Rows are points. The window is the flat piece filled in between its corners: a triangle in 3 columns, a solid with four corners in 4, and so on. A path goes straight from each point to the next, and from the last back to the first. List the points from which the path goes on through the window.
(in the rows, 128 means zero)

Window (4 x 4):
[[148 106 130 156]
 [178 180 143 116]
 [119 132 124  92]
 [139 131 117 149]]
Path:
(1): [113 162 149  94]
(2): [154 166 123  90]
(3): [158 115 110 134]
(4): [120 158 140 138]
(5): [132 120 161 151]
(6): [156 105 114 152]
(7): [193 175 127 110]
(8): [162 175 158 117]
(9): [152 156 162 155]
(10): [188 151 122 134]
(11): [158 131 113  94]
(12): [119 155 147 120]
Through the window after points: 3, 5, 11

Window (6 x 6):
[[109 127  96 133 181 125]
 [177 164 111 111 130 142]
 [117 102 130 142 108 121]
 [ 95 200 122 123 173 126]
 [ 93  89 149  91  92 128]
 [180 161 140 122 162 131]]
Path:
(1): [115 128 124 131 160 149]
(2): [112 158 111 120 146 184]
(3): [148 193 145 124 178  73]
(4): [135 159 117 109 123  96]
(5): [140 119 133 111 131 162]
(6): [136 111 129 133 132 174]
(7): [126 116 118 115 132 114]
(8): [163 157 137 106 116  88]
(9): [172 159 114 126 168 176]
(10): [180 164 154 150 167 170]
(11): [158 152 126 103 150 105]
(12): [140 141  98  99 152  78]
(13): [124 126 126 140 150 142]
(14): [ 78 105 144 132 111 154]
(15): [116 106 136  86 111 112]
(16): [113 124 112 126 160 109]
Through the window after points: 2, 4, 8, 10, 12, 14

Window (8 x 8):
[[ 99 128 174 148 104 174 108  47]
 [126 121 128 122 112 124  93 146]
 [ 88 184 123 209  96 109 118 134]
 [144 144 168 153 117 172  96  76]
 [167 101 122 128 129 120 151 142]
 [ 99 189 164  96 103  99 136 128]
 [149 115 107 152 170 110 133 125]
 [166  81 151 146 132 108 101 121]]
Path:
(1): [132 111 161 124 146 119 128 153]
(2): [158 106  90 154 101 100 116  95]
(3): [161 137 115 121 115 110 135 117]
(4): [107 111 176 135 133 130 141 161]
(5): [138  96 171 122 150 130 123 126]
(6): [158 109 126 127 120 130 114 109]
(7): [146 141 118 130 118 125  99  66]
(8): [124 107 179 132 143 131 142 159]
(9): [ 91 128 157 140 127 130 128 145]
(10): [157 167 127  97  94 106  92 110]
(11): [152 122 114 132 116 111 108  62]
(12): [104 149 134 183 140 123 133 193]
Through the window after points: 3, 9, 11

Window (9 x 9):
[[128 145  76 128 189 138 198 142 128]
 [127 115  97 120 107 147 142 160 143]
 [170  89 112 175  89  90  85 138 116]
 [114 122 142 188  89 126 105 128 108]
 [117 125 139 129 198 141  77 116 122]
 [157 123 131 144 121  96 143 140 160]
 [130 126 136  75 205 138  94  55 115]
 [126  82 154 139 137 104 100 130  97]
 [ 89 128 103 151 105  97 111 151 122]]
Path:
(1): [107  95 104 160 130 120 132 129 149]
(2): [ 92  98 100 149 151 128 149 125 134]
(3): [182 145 131 123 132 107 137 140  96]
(4): [148 164 113 117 135 101 128 185 115]
(5): [111  94  87 139 147 164 172 113 146]
(6): [115  89 104 134 150 130 142 117 153]
(7): [149 132 120 123 141 114 118 117 105]
(8): [152 118 168 103 167 112 116 137  71]
(9): [108  90 118 149 130 118 100 108 138]
(10): [ 95 111 105 132 175 132 112  86 167]
(11): [159 127 129  87 163 124 117 145  86]
(12): [155 139 111 136 127 104 117 146 102]
Through the window after points: 4, 8, 12

Window (11 x 11):
[[183 136  97 137  77 104 189  93  79 146 152]
 [101 165 160 123 137 125 185  83 119 148 161]
 [167 141 133 152 144 132 113 145 118 143 156]
 [144 141  70 110 136 104 184 147 121 112 152]
 [ 89 146 121 106 107  79 100 157 173 109  71]
 [121  97 135 102  90  84 123 179 116 135 122]
 [143 113 132 147 117 180 106 141 129 121 114]
 [116 106 102 150 134  77  79  90 105  98 103]
 [200 108 109 113 148 158  91 123 104 143 138]
 [103 115  76 138  78 107 134 153  98 167  75]
 [139 118 174 121 135  59 174 136 127 130 100]]
Path:
(1): [157 114 104 114 129 105 124 124 138 138 136]
(2): [114  86 141 137 121 104 145 161 186 157 129]
(3): [146 150  89 116 105  94 117 135  70 111  91]
(4): [129 148 124 127 137 116 153 129 106 105 101]
(5): [137 113 150 143 126  98 129  75 146 180 172]
(6): [117 132 139 134 130 117 149  99 141 153 145]
(7): [117 168 151 111 127 117 178 120  84 124 144]
(8): [148 127 103 120 115 102 122 149 101 117 109]
(9): [128  80 122 159  85 108 135 107 143 176 133]
(10): [140  82 116 144 142  92 143 112 165 130 133]
(11): [134 142 130 129 111 115 111 129  86 116 101]
(12): [153 126 127 122 126 113 121 129  76 135 112]
Through the window after points: 6, 10

Window (12 x 12):
[[134 107 118 129  75 119 179 166 139 153 139  92]
 [ 87 135 126 123 106 161 166 152 142 156  97 108]
 [138  73 102 126 183 128  97 153 144 130 138 152]
 [ 85 129 139 129 105 111 170 202 158 118 111  89]
 [130 155 166 147 133 153 134 164 115 123 139 137]
 [114 135 106 134 133 148 200 204 165 171 129  68]
 [139 145  97 118 187 114 126 111 139 110 144 171]
 [145 121 121 155 186  89  99 110 158 161 129 166]
 [175 115 107 148 155 125 116 124 166 116 101 128]
 [121 177 138 111 110 152  97 162 159 133 149 141]
 [134 111 145 136 167 138 127 119 185 116 154 170]
 [134 133  88 179 156 128 115 131 160 123 133 196]]
Path:
(1): [131 107 104 148 167 132 109 132 149 120 136 122]
(2): [142 103 124 106 133 129 153 186 154 161 113 167]
(3): [144 132 129 108 130 164 152 149 154 169 124 174]
(4): [123 114 105 168 149 110 134 137 158 113 137  83]
(5): [122 132 148 189 150 121 114 131 149 141 176 113]
(6): [139 134 123  89 144 147 148 163 147 120  95 171]
(7): [139 135 118 114 122 149 149 189 145 152 107 141]
(8): [109 159 134 138 120 131 140 143 159 127 137 114]
Through the window after points: 1, 5

Window (14 x 14):
[[175 155 160  90  95 105 140 114 123 124 153  88 101 149]
 [131 156 121 101 199 122 112 126 114 160 101 153 144 119]
 [100 126 152 105 127  85 170 125 163 148  88 127 201 124]
 [109 169 136 189 141 125 152 166 106 125 104 117 134 199]
 [140 140 162 102 120 103 139  85 108 133 111 109  93  97]
 [127  66 145 138  97 123  76 127 113 142  96 124 122 158]
 [134  93 166  99 131 149  83 162  93 111 106 103 167  95]
 [111 155 119 160 132 108 114  74 165  96 115 115 134 139]
 [153 113 107 164 113 171 150  99 155 121 167 150 122 114]
 [ 62 139  84  82 131 135 111  85 106  70  99 116 182 102]
 [107 101 100 134 142 152 127 124 146 132 146  80 136  97]
 [150  64 146 136 174 180 113  75 108 137 128 120 128 139]
 [178 189 161 133  79 116 139 118 139 182  99 106 124 149]
 [ 45 122 148 116 116 115 136  90 154 124 163 107 179 106]]
Path:
(1): [ 95 131 160 126 135 161 112  93 185 131 107 132 117 118]
(2): [ 87 121 165  89 114 153 151 133 173 137  87 131 130 129]
(3): [122 135 117 132 125 100 121 102 113 122 137 103 158 112]
(4): [136 155 121 159 143  95 105 120  84 103 155  80 191 138]
(5): [110 130 136 116 114 138 133 107 166 126  98 137 116 121]
(6): [ 99 113 152 123 116 147 114 123 136 116 107  92 110 114]
(7): [181 106 109 129 151 100 101 121  92 159 129 166 193 147]
(8): [155 132 140 120 118 110 143 108 108 149 118 113 139 126]
(9): [ 97 181 165 112 141 139  98 114 159 123 100 122  87 120]
(10): [104 149 182 125 148 162 123 110 170 111  91 117 114 144]
(11): [138 145 105 136 131 104 143 124  90 137 137 113 157 129]
(12): [129 129 108 137 132  94 121 128  91 143 141 103 150 125]
(13): [110 124 139 134 130 164 120 106 147 110 122 112 125 130]
(14): [ 63  69 172 110 102 161 137 119 164  87 113  97  98 138]
(15): [176 157 118 144 120  96 120  94 106 159 125 125 172 124]
(16): [146 134 116 140 135  99 128  93 103 111 127 104 142 140]
Through the window after points: 6, 8, 16

Window (14 x 14):
[[143  83 133 148  75 137  96 120 149 151 138 171 147 168]
 [159  99 128  76 123 177  67 116 122 158 107 176 169 108]
 [142 115  88 173 170 138 118 141  97 194 110 181 159 116]
 [111 106 166 109 135 119 166 174 147  89 154 146  82 104]
 [158  80 169 105 160  75 120  88 141 160 189 131  90 148]
 [147 160 131 132  94 113 170 177 107 128 141 104 142  69]
 [150 102 156 122 131  99 172  89 150 134  91 135 126 153]
 [194  88 173 152 131 158  83 112 117 153 179 169  92 121]
 [139 128 132 142 151 189 109 113 170 169 130 153 154 148]
 [171  90  85 149 170 131 107 104 145 153 104 115 138 182]
 [128 139  93 105  95 103 164 106 123  79 131 155 141 115]
 [127 131  75 130  78 137 145 121 123 144 102 117 140  53]
 [149 168 128 141  85 112 111 154 142 162 109 170 102 103]
 [107 113 204 134 126 148  58  87 134  97 153  90  99 141]]
Path:
(1): [136 111 126 129 118 148 124 127 115 147 138 147 124 143]
(2): [129 112 131 100 108 144 146 112  99 152 141 150 107 155]
(3): [153 111 147 145 133 126  97 127 145 130 150 137 118 107]
(4): [140 113 134 152 114 112 114 137 137 129 132 150 128 104]
(5): [153 128 107  67 125 140 166 108  97 148 128 108 108 136]
(6): [154 116 106 112 110 136 138 116 120 159 123 162 127 131]
(7): [151 112 136 145 129 122 136 140 144 137 127 150 140 111]
(8): [166  93 162 147 116 118  96 107 176 114 151 133 168  84]
(9): [143 131 135 121 134 151 152 147  82 166 135 161  60 157]
(10): [160 141 106 127 104 143 145 110 113 182 106 132 112 120]
(11): [135  94 122 147 124 130  87 115 150 119 139 155 179 115]
(12): [151  92 135 146 150 129  79 145 199 148 124 160 161  97]
(13): [132 126 123 147 138 145 122 113  89 159 128 144 126 135]
(14): [129 131 149 113 103 161 145 105 119 164 117 123 109 154]
(15): [150 100 115 166 121  96 107 142 153 111 147 148 131  97]
(16): [151 102 138 134 142 126  99  93 176 131 116 162 138 127]
Through the window after points: 8, 12

Window (14 x 14):
[[102 108 132 128 144 106 168 109 103  78 122 142  88 145]
 [ 87 142 150 144 142 201 143 139 126 121  41  69 128 103]
 [123  94 107 135 143  90 152 119 104 129 105 111 152 140]
 [137 126 170 133 138 116  96  98 167 132 157 134 143  76]
 [119 115 139 135 115 102 114 112  79 133 131 159 103 160]
 [161 138 165 130 130  87 133 135 184 157 117 147 124 108]
 [125 103  77 123 111 116 166 118 109 118 159 180 123 167]
 [135 133 150 127 129  99 140 120 151 155 182 105 114 139]
 [132  89 136 164 147 121 125 117 148 161 135 127  92 103]
 [ 63  90 129 143 107  93 148 112 134 133 114 150 129 156]
 [101 115 101 107 111 104 173  68  86 137 120 149  95 138]
 [100 150 104 119 155 177  98 128 168 101  26  43 107 123]
 [171 128 168 161 148 133 122  81 189 146 127 110 134 138]
 [136  84 164  92 145 179 119 116 152 128  87  78 107 127]]
Path:
(1): [106 128 120 122 178 129 106 109 157 144 113 112 123 138]
(2): [ 97 134 130  84 172 131 125 114 114 158 126 163 122 145]
(3): [131  92 125 173 100 117 144 102 134 100 127  88 112 126]
(4): [119 113 138 134 110 103 145 112 121 114 142 113 114 136]
(5): [130 128 125 124 178 133 139 122 162 168 136 138 115 141]
(6): [118 115 152 133 157 132 140 111 146 134 133 128 123 131]
(7): [168 109 113 168  79  77 112  98 138 131 104 119  80  95]
(8): [152 119 151 135  68 134 169 108 128  93  99 118 122 136]
Through the window after points: 4, 6

Window (14 x 14):
[[177 132  83 164 167 156  83  99 134 100 110 113 130 133]
 [ 86 117 101 133 132 142 104 111 120 124 148 178 120 159]
 [144 151 126 176 129 164 105 106 139 122 167 163 107 106]
 [126 105  97 147 138 130 108 158 105 106 192 161 121 102]
 [129 128 135 132 122  84 113 101 120  60 100 138 142 175]
 [145 108 140 103 149  88  61 146  96 120 133 137 171 165]
 [137 103 150 138 123 157 135 152  84 126 114 134 128 134]
 [151 121 125 100 127 152  97 145 142 102 135 169  88 147]
 [173  94 104 123 126 121 119  98 112 167  98 157  97 134]
 [158 124  98 176 170 162 130 169 154 126 132 159 144  82]
 [157 131  87 144 105 132 112 165 145 126 134 111 137 126]
 [143  67 172 139 131 105 118 119 116 107  95 122 128 213]
 [121 131 132 127 141 135 103 130 157 116 128  64 103 110]
 [128 151 130 184 159 122 132 132 101  90 121 201  91 193]]
Path:
(1): [166 161  95 143 165 159 153 101 122  95 113 159 136 170]
(2): [126  90 134 164 119 115  89 151 126 119 131 137 102 124]
(3): [133 107 136 144 113 103  89 128 140  95  98 154 123 149]
(4): [150 150 100 113 172 162 145 117 104 121 167 113 118 139]
(5): [166 128 130 119 165 155 132 133 120 148 156 119 164 133]
(6): [126 102 105 169 129  98  69 158 130  87  96 180 112 127]
(7): [121  92 150 124 102 124  59 142 145 139  77 171 122 157]
(8): [135 134 111 144 149 119 136 110 115  79 144 130 130 151]
(9): [131 152 109 131 146 126 139 110 123  93 126 138 144 178]
(10): [139  95 129 158 134 140  67 153 124 116 144 157 108 110]
(11): [101 112 122 148 129 138  50 151 111  91 109 168  96 153]
(12): [186 114 124 121 148 106 173  79 120 146 131 139 141 153]
Through the window after points: 3, 5, 7

Window (14 x 14):
[[140  99 127 110 128 121  94 104 167  86 191 174  85  89]
 [139 135 153 121 145 137 151 107 110 200 131 116 193 160]
 [139 127 130 122 134 137 157 151  91 129 126 169 105 179]
 [158  92  93  34 125 106 137 139 180 135  97 125 111 134]
 [162 169 105 150 119 125 110 146 144 130 151 160 129 115]
 [132 101 138 131  88 150  92 137 172 139 142 144  59 102]
 [126 115 149 196 135  94 145 124 125 170 117 128 169 176]
 [102 132  86 152 119 133 147 123  63 135 132 147 179 144]
 [152 127 137 186 164 165 139 125  98 140  68 143 142 153]
 [134  89 119  93 179 130 107 181 135 173  75 172  97 135]
 [130 120 133 183 148 170 133 168 124 132 137 130 173 164]
 [145 140 142 125 105 111 136 160 147  85 176 133 104  40]
 [122 155 161 122 112 123 113 143 124 115 112 146 179 133]
 [107 164 120 135 153 109 128 120 101 141 137  76 153 170]]
Path:
(1): [115 131 134 140 120 140 144 135 139 112 119 161 112 134]
(2): [ 84 139 111 123 118 125 177 115 159 141 132 167 125 151]
(3): [177 104 140 134 124 130  63 164 118 135 142 113 113 108]
(4): [159  89 131 117 120 128 109 156 117 130 123  98 155 171]
(5): [106 160 122 143 148 125 151 109 145 160 112 191 126 124]
(6): [112 160 143 131 138 151 153 133 135 102 137 159 121  94]
(7): [145 106 123 148 129 109 108 143 105 161 133 130 153 153]
(8): [163  73 120 152 114 160 107 155  73 128 150 116 131 155]
(9): [126 140 125 123 150 110 144 132 155 147 112 156 121 128]
(10): [104 167 121 132 155 126 162 117 171 122 127 141 163 107]
(11): [166 105 140 131 125 136 111 133  73 186 126 117 147 180]
(12): [159 119 126 118 149 120 116 164 119 147 136 131 125 108]
Through the window after points: 10, 12

Window (14 x 14):
[[124 132 167 110 118 178 162 167 131 139 114 134  89 125]
 [105  65 114 100 154 159  86  63  76 165 107 102 187 171]
 [201 149 162 119 141 119  93 163 134 113 109  83 164 110]
 [139 147 125 122 139  94 158 107 113 110 179 115 115 143]
 [101  75 125 175 107 144 171  51 115 157 151  73 171 109]
 [ 76 173 172 121 107 132 147 108 165  96 102 121 140 164]
 [129 133 137 124 116  82 134 111  93 103 140 166 161 145]
 [132 140 133 127 154  96 110  77 126 148 114 167 101 155]
 [ 92 136 137 135 111  64 163 100 184 140 148 148 169 189]
 [132 164 135 156 111 127  97 146 134 164 142 114  98 113]
 [119 134 124 109 167  96 144 119 129 105 162 117 141  86]
 [129 114  79  95 141 145 142 147 157  96 102 147 114 158]
 [136 109 106 101 107 109 167  72 151 106 196 125 182 113]
 [ 94 118 140 116  93 103 152  97 127 147 126 109  98 127]]
Path:
(1): [121 113 157 120 131 110 129  97 135 102 154 127 139 126]
(2): [108 134 172 149  98 100 115 101 141  86 178 125 131 139]
(3): [118 136 109 101 156 136 179 103 117 189  76  97 156 122]
(4): [111 155 118 101 114 118 176  94 119 151 127  96 159 116]
(5): [130 103 181 158 125 108  93 122 138 112 151 149 124 158]
(6): [101 122 170 146 122 127 116 101 137 115 156 126 108 150]
(7): [132 158 102 109 125  98 146 112 143 138 115 123 164 135]
(8): [117 143 107 108 138 146 142 120  98 139 107 124 139 129]
(9): [122  91 165 149 117  96 108  99 152 130 150 113 133 152]
(10): [109  92 161 141 131 114 106 117 142  85 152 105 129 144]
(11): [136 166 107 109 128 125 168 100 131 185 126 127 122 120]
(12): [127 156  96 117 141  93 154 139  98 133 131 141 153 118]
Through the window after points: 12

Window (14 x 14):
[[100 129 133 131  91 142 140 124  69 169 112 115 105 110]
 [149 128 109  84  77 110 132  56 126 123 152  66 105  80]
 [105 145 125 130  79  93 133 151 162 131 133 130  90 130]
 [149 131 117 102 147 168 120 160 142 184 137 120 174 134]
 [108  91  70 135 141 112 116  56 116 140  82 130 148 130]
 [ 80  78  90 153 145 137 128 127 139 140  96 131 148 100]
 [118 146 140 178 104 122 168 140 141 148 107  91 149 131]
 [124 113 124 133 141  73  96 180  93 143 112 130 130 126]
 [150 113 123 180 168 138 151 155  86 167 131 133 118 136]
 [162 115 137  91 168 126 106  50  95 105 122 131 143  94]
 [118  91 133 127 138 152  85 146 135 178 119  96 104 146]
 [151 144 109 173 101 183 126 133 125 115 133 108 137 123]
 [220  78 155 154  55 145 129 149 209 157 131 108 120 145]
 [160 129 104 169 157 151  93 112 148 155 105 139 151  91]]
Path:
(1): [178 121 114 112 157 132 141 131 136 132  98 115 117 111]
(2): [134 147 106 119 109 117 167 141 123 127  92 109 111  92]
(3): [126  99 126 162 107 135  89  99 132 142 151 112 126 138]
(4): [102  94 130 155 120 142 118 124 108 155 152 144 115 111]
(5): [143 136 124 112 125 127 131 107 103 141  92 100 134 114]
(6): [157 108  83 153 138 149 132 131 114 127  92 105 134 129]
(7): [124 122 145 138 123 117 120 117 121 164 129 120 143 114]
(8): [132 105 128 185  80 124 122  98 147 180 148 111 169 131]
(9): [130 118 107 107 166 154 118 131  98 129  85 113 103 116]
(10): [198 101 116  90 124 156 140 163  77  73 100  89 118  89]
(11): [ 84 142 120 166 141 110  90  64 173 215 148 148 160 137]
(12): [116 121 138 117  97 100  94  99 124 159 151 102 148 114]
(13): [174 117  81 121 137 174 172  99 123 111  91 104  85  87]
(14): [160 136 110 142 127 130 115 115 139 125  97 115 121 115]
(15): [116  91 127 158 124 130 120 101 122 157 134 132 143 110]
(16): [124 108 128 133 126 146 102 121 126 164 133 118 145 130]
Through the window after points: 4, 10, 12, 16

Window (14 x 14):
[[160 150 127 135 130 139 110 124 176  79 143 188 155 117]
 [114  70 148 130 120 113 136 134 151 175 120 111 109 152]
 [158 100 126  73 137 150 159 116  65 155  97 134 146 142]
 [142  97 154  97 148 125 155 153  96  76 132 122  91 120]
 [ 86 115 175 109 151 113 153  98 115 132 160 170 184  99]
 [101 171 128 104 180  93  68 143 118 129 108 136  87 161]
 [ 95 119 113 169 102 111 155 129 122  90 107 101 112 122]
 [100 150 113 127  95 123  99 175  86 175 167 170 174 165]
 [140 179 125 141 168 115  99 167 166  92 102 127 146  92]
 [128 154 103 148 142 165  75 102 139 229 142 105 123 137]
 [115 179 151 208 124 114 122 144 193 157 129 126  87 165]
 [150 138 142 106  58 123 124 135 116 137 141 138 176 106]
 [104 163 150  92  92 164 106 195 130 110 123 179 135 164]
 [150 150 122  85 150 114 117 121 168 125 150  82 171 132]]
Path:
(1): [113  96 142 156 145 142  65 111  92 112 116 122 186 143]
(2): [156 176 123  89 101 116 163 155 162 130 139 164 112 114]
(3): [130 162 110  88 132 145 170 142 177 148 144 148  99 135]
(4): [117 135 143 130 139 113  91 133 114 146 125 109 145 142]
(5): [144 147 144 137 141 107  96 122 143 136 133 118 156 167]
(6): [127 152 125 115 129 128 136 140 165 133 141 110 131 118]
(7): [103 151 120  98 119  95 190 141 146 139 139 112  79 134]
(8): [132 105 132 187 126 158  69 120 106 108 105 127 168 126]
(9): [134 132 145 135 133 131 109 138 124 115 131 131 128 145]
(10): [107 135 117 118 142 118 134 136 142 141 126 150 130 129]
(11): [110 141  82 130 116  88 191 155 168 121 124 133 114 111]
(12): [140 130 159 129 131 155  91 123 119 138 138 125 151 137]
(13): [145 125 154 148 120 118  82 128 120 131 121 120 145 129]
(14): [123 155 110 102 134 137 144 137 169 118 146 180 133 132]
(15): [147 145 127 108 129 129 131 131 159 120 142 160 145 115]
(16): [102 139 141 167 137 129  51 150 115  99 115 119 141 191]
Through the window after points: 1, 5, 7, 13, 15

Window (14 x 14):
[[153 173  85  95 140 131 105 128 141 167 150 156 136 106]
 [174 143 139 150 150  89 135 134 139 105 173 107 123 143]
 [140 124 108 142  50  98 117 175 179 135 141  88  95 141]
 [120 115 148 198 177 146 133 158 138 130 118 175 146  95]
 [142 101 141  47 137  46  72 148  99 126  45  68  93 180]
 [139 119 126 151 145 118 118 167 152 157 120  95 184  97]
 [145 111 106  79 162 142 127 153 151 108 158 152 150 188]
 [141 103 105 160 137 130 156 126 121 131 113 115 131 124]
 [ 75 136 113 113  55  84 130  98 164 156 120 167 177 152]
 [129 138  51 131 141  80 156 180 120 118  99 117 111 166]
 [ 85 106 127 119 137 102 118 122 166 117 132 131 120 109]
 [121 135 100 135 147 122 105 110 153  92 117 133 146 174]
 [129 130 115 142 157 114  98 129 118 173 162 114 155 155]
 [124 150 148  86 121 114  85 142 101  92 145  91 111 124]]
Path:
(1): [119 108 110 131 118  82 104 133 135 105 125 137 137 138]
(2): [121 146 115 115 142 149 125 149 155 166 108 109 139 138]
(3): [116 163 136 113 150 104 130 131 171 113  98 127 132 157]
(4): [146  70  96 136 118 116 113 152 110 132 159 121 132 109]
(5): [135 106  79 138 127 108 123 141 125 112 113 137 140 131]
(6): [133 137 124 122 146 108 139 151 133 137 125  99 121 150]
(7): [121 133 154 115 164 147 109 143 157 155 128 120 138 162]
(8): [150 101  81 138  94  74 123 130 120  87 138 123 138 107]
Through the window after points: 5
